Each row of a before or after table is a point. One or more steps were done to the points. Then noise was added and the rows were shuffled. The steps act on how far a point lies along the listed directions, d1 being the first. Write out the steps. A step turns or swaps two directions, mirrors them in a line or flattens them onto one, adds a multiple of one to another, or multiplies one. Angles are multiples of 10 degrees, from the lower direction toward the higher: turns from -170 to 170, lines from 10 to 170 but not 90. Use the fewest steps. Two steps may share a direction if one is a turn and the other turns, adds or multiplies; they go together, in the order done. Otherwise the lowest direction goes first.

Directions:
(1):  0.3 -4.4 -2.4
(2): -5.0 -0.2 -0.3
(3):  0.2  2.4 -4.4
Before, 14 rows:
0: -0.8 -1.3  0.4
1: -2.8 -4.8 -4.4
2: -5.7 -0.3  4.4
3: -3.7  0.6 -4.7
4: -4.9 -1.0 -1.1
5: -2.8  1.6 -1.3
6: -1.7  5.3  1.5
7: -2.8 -1.0 -3.8
8:  1.5  1.1 -1.8
9: -1.3 -0.4  1.4
10: -3.4 -1.3 -0.3
11: -1.4  1.8 -4.0
12:  0.1  3.0  1.6
13: -0.5 -0.5  2.8
After (14 x 3):
0: -5.0 -1.5 -2.7
1: -4.5  1.4 -1.7
2: -8.9 -1.5  3.8
3: -7.7 -0.4 -1.0
4: -5.6 -1.0  0.1
5: -2.8  2.0 -4.0
6: -0.6 -1.2  2.5
7:  2.3  1.0 -1.7
8: -2.1 -0.7  1.3
9: -6.0  1.2 -4.5
10: -4.8  0.5 -3.2
11: -1.3 -0.9  0.7
12: -2.3  2.4 -0.2
13:  0.5  1.2  0.5
Steps: multiply d1 by 0.4; multiply d2 by 1.6

Directions:
(1): -2.7  2.4  1.0  1.9  6.2 -2.7  0.1 -2.0
(2):  2.4 -0.2  6.0 -0.4 -1.3 -0.1 -0.6 -4.8
(3): -4.1  4.3  1.7  2.1 -3.7  0.7 -3.1  1.1
(4):  4.6  3.8  1.9 -0.4  0.5 -2.7  0.3  4.5
(5): -2.0  1.9 -0.7 -1.9 -2.9 -3.5  5.7 -1.6
(6):  1.5  4.5 -1.3 -0.5  1.2  5.8  2.3 -1.7
Before (13 x 8):
0:  1.7 -4.2  2.1  0.5  0.7 -1.7 -2.7  0.4
1:  6.3 -2.0 -0.4 -3.1  0.6 -2.6  2.8  3.4
2:  0.3 -2.0 -0.5  1.3 -2.9 -0.1 -2.7  1.8
3:  2.6  5.2  2.0 -0.9  2.1 -2.0  6.6 -3.3
4:  0.1  2.4  2.8  3.2  5.1 -1.8 -3.0  0.5
5:  1.3 -0.5  1.1  2.0  3.1 -1.9 -2.7  1.9
6: -1.0 -2.1 -5.4  1.2  4.5  0.6  4.5 -0.3
7: -3.6  1.1 -1.4  1.8  1.7 -3.7  0.0  3.0
8: -2.7 -3.2  0.1 -0.1  0.3 -0.3  2.4 -3.8
9: -6.0  2.7  2.2  0.9 -0.2  1.0 -1.7 -4.0
10: -4.5 -4.4 -7.3 -0.1 -3.2 -3.7 -0.3  3.7
11: -2.9 -2.7 -1.1 -1.5  2.7 -4.3 -1.9 -0.2
12:  0.3 -0.7  1.9 -1.5 -0.4 -1.4  3.1 -4.7
After, 13 rows:
0:  0.0  3.6  1.2 -0.1 -1.4 -3.4  2.3  3.7
1: -3.4  5.0 -4.3 -1.8 -6.2  2.2  7.1 -1.1
2:  2.0 -3.4  2.4 -1.2 -2.5 -2.7  1.5 -1.5
3: -7.5  0.3  1.7  1.1 -3.3  0.3 -2.2 -3.3
4:  0.0 -1.5  2.9 -2.4 -2.8 -4.5 -2.8  1.8
5:  1.9  4.9  5.6  1.3 -3.7  0.5  1.1 -0.9
6: -3.0  4.0 -1.9 -0.4 -2.5 -3.2  2.8  2.5
7:  0.9 -4.4  0.5  2.1 -0.5  1.3 -5.0  1.3
8:  0.4 -3.5  0.4  1.8  2.5 -1.7 -2.4 -0.7
9: -1.7 -3.4  0.5  2.3  0.6 -1.4 -5.3  3.2
10:  2.8 -3.7 -1.1  1.0 -1.3  3.9 -3.7  2.8
11:  4.4  0.5 -2.4 -3.6  1.8 -1.4  3.4  3.8
12:  1.7 -2.0  6.2 -0.6 -1.1 -9.5  0.0 -3.8
Steps: turn d1 and d4 by 160 degrees; multiply d1 by 0.7; turn d2 and d3 by 170 degrees; multiply d5 by 1.6; multiply d6 by 1.3

Directions:
(1):  5.9  2.8  0.6  1.8 -0.7 -1.6 -1.4  3.9 -3.9  3.6 -0.3  2.5
(2):  1.9 -1.7  0.0 -1.7  2.5  3.8 -2.9  4.8  1.6  0.8 -0.7 -5.9
Before:
0:  2.8  3.3  1.0  1.6 -1.6 -4.6  1.1 -2.8 -1.1  2.1  0.5  5.7
1: -5.6 -1.7 -1.1  0.3  2.4 -0.3  0.9 -3.6  2.7 -4.0  0.0 -3.0
2:  3.4  5.7  0.5  1.1 -1.4 -1.3  1.3 -0.6 -3.6  2.6  0.2  4.5
3:  7.1 -2.0 -0.4 -1.6  2.5  3.2 -4.8 10.3  0.6  3.9  0.9 -7.2
4: -2.6 -3.1 -1.8 -2.7  2.9  3.3 -2.1 -0.3  4.3 -1.9  1.1 -6.1
5:  2.2 -0.8 -0.2  1.5 -0.4 -1.1 -1.5  1.4 -2.1  0.7 -0.4  3.0
6:  7.9  1.7  2.0  0.9  0.2  0.8 -2.3  4.1 -1.2  3.2 -1.6 -1.4
7: -1.9 -1.1 -1.4 -0.9 -1.1  0.3  1.1  0.3 -1.7 -1.6  0.0  0.7
After, 8 rows:
0:  1.0 -0.8  0.0  0.3  4.0  2.3 -3.1  3.9  0.8 -0.6 -0.8 -6.4
1:  6.1  0.9 -0.7 -0.1  1.5  1.4 -4.1  5.6 -1.4  2.7  1.2 -3.0
2: -3.8  2.3 -0.8 -0.7 -1.1 -0.3  4.1 -6.0  1.2 -1.1  0.7  2.9
3:  3.1  2.9  2.5  2.3 -3.3 -3.4  2.0 -3.2 -2.2  1.2 -0.6  5.9
4: -1.4 -1.9 -0.5  0.9 -0.4 -1.8  0.1 -2.3 -0.4 -1.0 -0.2  3.7
5:  7.4  4.1 -0.2  3.8 -3.7 -6.5  0.8  3.4 -5.5  5.0  1.9  7.4
6: -4.1 -0.7  0.0 -1.6  0.2 -1.3  2.1 -5.8  4.4 -2.1  0.5  1.3
7: -1.1 -1.4 -1.4 -0.9 -0.4  1.4  0.3  1.7 -1.2 -1.5 -0.4 -1.1
Steps: turn d1 and d2 by -90 degrees
